Every row gives one point. The points of each table are mixes of a few directions, plus a little noise. How many directions does each table use, and how many do they share? Where both have some left over, give the other angles between the two spaces (their principal angles), to ten degrees, smallest first.

First (6 x 2)
[[ 35 -17]
 [ 20 -10]
 [-57  28]
 [ 29 -14]
 [ 17  -8]
 [-46  22]]
Second (4 x 2)
[[ -1   1]
 [-38  19]
 [ 60 -29]
 [-21  10]]
Directions: first 1, second 1, shared 1

First (6 x 4)
[[ 16 -25 -55   5]
 [ 29 -24  41  15]
 [-24  28  -7  -6]
 [-19  23  37  -8]
 [ 29 -16 -37  25]
 [-34  13  17 -30]]
Second (8 x 4)
[[ -3  -2  -5  -3]
 [ -1 -12  26  16]
 [-50  22  51   6]
 [ 18   8   2   5]
 [  3  22 -44 -25]
 [-35 -26  36  12]
 [  9  14 -52 -25]
 [ 60 -28 -18  14]]
Directions: first 3, second 3, shared 2; angles 50

First (10 x 8)
[[ -7  11  -4 -19 -15 -18   8   3]
 [-12  15   4  -9  14 -16  13  -8]
 [-19  60 -35 -20  14  -5 -12  -8]
 [-11   8   4 -24 -15 -29  19   2]
 [  3 -15  15  17  21   7   5  -6]
 [ 18 -12 -14  20  -9  34 -29   8]
 [  8 -28  21  15   7   4   8  -1]
 [  6 -26  20   6  -3  -4  11   2]
 [  9 -16   7  23  17  20  -7  -3]
 [  6   5 -18  -8 -29   7 -16  11]]
Second (7 x 8)
[[ 16   1  -6   4  13  -7  -5 -10]
 [-27  24   2   9  16  13  12  42]
 [ 12  17  -2   7 -27   0   9  23]
 [ 17   6  10  10 -45   9   9 -18]
 [-15 -22   9 -11  22   5  -9 -35]
 [-11 -12 -25   2  21 -17  -7  16]
 [  7 -13  10 -21   1  -2  -8 -20]]
Directions: first 3, second 5, shared 1; angles 70, 70

First (8 x 11)
[[  2  18  15  15  21 -11  33  14 -13  14  -2]
 [  9 -10 -11 -19 -29   9 -42   7  18  -3   2]
 [ -2  -5  -4   4  -3  -8 -18 -35  -7   1   3]
 [-10 -19 -14 -12 -11  15  -9  -7  10 -21   0]
 [ 20  11   4 -10 -17  -1 -23  34  13  17   0]
 [-23 -11  -4  12  23   1  33 -34 -15 -19  -1]
 [  8  13   9  12   6 -17  -5 -14 -11  19   1]
 [ -5   3   3  -2  10  12  31  34   4  -8  -3]]
Second (11 x 11)
[[  3  18   6  13   8  -8   5  -8  -8   8  -2]
 [  1  -8  -1   5   1   5  -9 -13   1  -6 -15]
 [-10 -20 -11  21  25  18   7 -12   2 -17  -9]
 [ -8  11   5   0   6   4  16 -10  -2 -15  -4]
 [  2 -14  14  -3   6  -7  10  -7  -8   4 -14]
 [  1   3   6  -9 -12 -27  11   5 -18  25   4]
 [-12  -8 -38  16  -9  24 -32 -19  13 -25 -10]
 [  7   1  19 -18  -4   1   2   5   6  -4  -2]
 [ 12   4   6  12  16  18 -18   1  16  -8  -4]
 [ -1  12  19 -10   6   1  19  -2   1 -10  -1]
 [  3   2 -26 -26 -43 -29 -12  60  -3  49  57]]
Directions: first 3, second 6, shared 2; angles 40

First (11 x 14)
[[-24  22 -11  30 -18  23 -39  22   6  22 -21 -20 -18   6]
 [ 17 -20   6 -27   1 -13  12 -11  -6  -9  24  13  -2  15]
 [-29  41   2  40 -15   3 -36  17  -8   7  10 -20 -18  12]
 [-15  18  20  57 -18  14 -18  12  12   0 -26 -30  11 -14]
 [ -7 -21  -7 -41  23 -13  32 -10  -5   5  14   0  28   3]
 [ 24  -5  13 -21  22 -32  43 -24  -8 -27  26  29  14 -10]
 [ 21   7  -8  14 -15  27 -30  16  15  19 -41  10 -29  -6]
 [ 22 -39  13   5 -26   9  -5  -4   7 -24   1  -9  -6   6]
 [-26   9 -27  23  -7  16 -16   9   1 -14 -13 -21 -17 -15]
 [  9  -6  15 -36  21 -20  25  -9  -5  16  15  16  25  13]
 [  9  -2 -13 -43  31 -18  35 -15  -8   2  11  29  10  -6]]
Second (9 x 14)
[[ 25  10   7  17 -11   7 -14   3   6  -1 -16  17 -22  -6]
 [ 36   6  18  22  -7   6  -2  -1  12  -4 -29  20  -8 -18]
 [ 36  -7  34  18  10  -2  35 -12  19  -7 -44  13  39 -38]
 [ 27   0  19  16   1   2  13  -6  12  -4 -28  12  12 -21]
 [-20  10 -25  -8 -13   4 -35  12 -14   5  30  -4 -42  29]
 [-46  -3 -29 -27   2  -5 -11   6 -18   6  43 -23  -8  30]
 [-44  -1 -29 -24   0  -4 -16   7 -18   6  42 -21 -14  32]
 [ -5   4  -9  -2  -6   3 -14   5  -5   1   9   0 -17  10]
 [-12 -18  14 -12  24 -12  45 -14   5  -3  -7 -16  60 -18]]
Directions: first 6, second 2, shared 2
